Each wall is flat, endless, passes through zero and stands at right angles to its row. A trip goes straight from one point to another. Which walls does it cross, in order?

Walls:
(1): [68 25]
(2): [-19 -26]
(3): [  8 -11]
(4): [-25  -9]
(5): [32 18]
(6): [ 18 -11]
Trips:
[-21  -2] to [-32   2] => none
[ 38 -24] to [ 29 -14] => none
[-32 -10] to [-10 -30] => 3, 6
[-55 -34] to [-11 -27] => 3, 6

Walls:
(1): [-16 -12 -11   9 -26  32   3 -33]
(2): [-11 -26 -36  16  32   7 -24  -5]
(3): [ -3  17 -20 -14  10  -1 -28  49]
(4): [ -9 -22  14 -17   0  24 -24  63]
(5): [ 14 -89  38 -48 -28 -41  23 -58]
(6): [ 63 -79   4  -1  74   7   3   1]
(7): [  4  -7  -4 -32 -16   5  -7 -13]
Trips:
[ 22  36 -10 -14 -29 -21  -2 -60] to [-26 -51 -28   7  -6  27 -53 -48] => 2, 6
[-19  34 -16 -18   9 -25 -40  -2] to [-40  26 -15  14  26  35   3 -12] => 7, 1
[-102   50  -15  -61  -18   22  -36   28] to [ 27  -7  17  21  25 -21  31 -53] => 4, 3, 5, 7, 6
[ 31  21 -14  -6 -51  12 -15 -26] to [-20  15  -5  22  52 -28  24 -67] => 2, 7, 6
[-16 -43  -8  25 -56 -17   4  13] to [-11 -48  -3 -40  57 -22 -36  17] => 2, 6, 3, 1

Walls:
(1): [ 14 -46  39 -19 -19   4 -25  73 -18  71 -19   0]
(2): [ -1   9  15 -36  -4 -15 -40 -31  43  -1   0  10]
(3): [ 42 -25  -3   3 -40  30  20  -4 -26  -8   7 -30]
(4): [ 30  15 -12 -23  27   9   4  -9   1   2 -41  29]
(5): [ 43  11 -14  24 108  45  33 -37  -1  14   8  17]
(6): [  -8   24   -4  -59   36    9  -18   56   20  -26 -116   65]
Trips:
[-49 -29 -24  20  58 -28   3  18 -59 -19  34 -49] to [-56   4  -7 -29 -18  25  37 -52 -59 -34   3 -30] => 3, 5
[-16 -20 -21  18  -5 -19  -1   7 -47   9 -36 -58] to [-32  12  11  -1 -26  -6  14   3  29   2  62 -40] => 1, 2
[  8 -41  41  47  14 -30 -28  11 -58  35  -9  33] to [ 11   7 -41  -7 -12  -6  17  54 -12 -28 -32   9] => 5, 6, 4, 3
[-10 -25  30  43  57   6  66  -3 -46 -16  14 -19] to [ -5 -15  -1  57  35   2   0  52 -55 -67  25 -32] => none
[ 26 -19 -89 -50  28  64 -15 -31 -11 -14  11  14] to [ 46  51  23   9 -26  21  -6  46   6 -21  21 -55] => 2, 6, 4, 5, 1
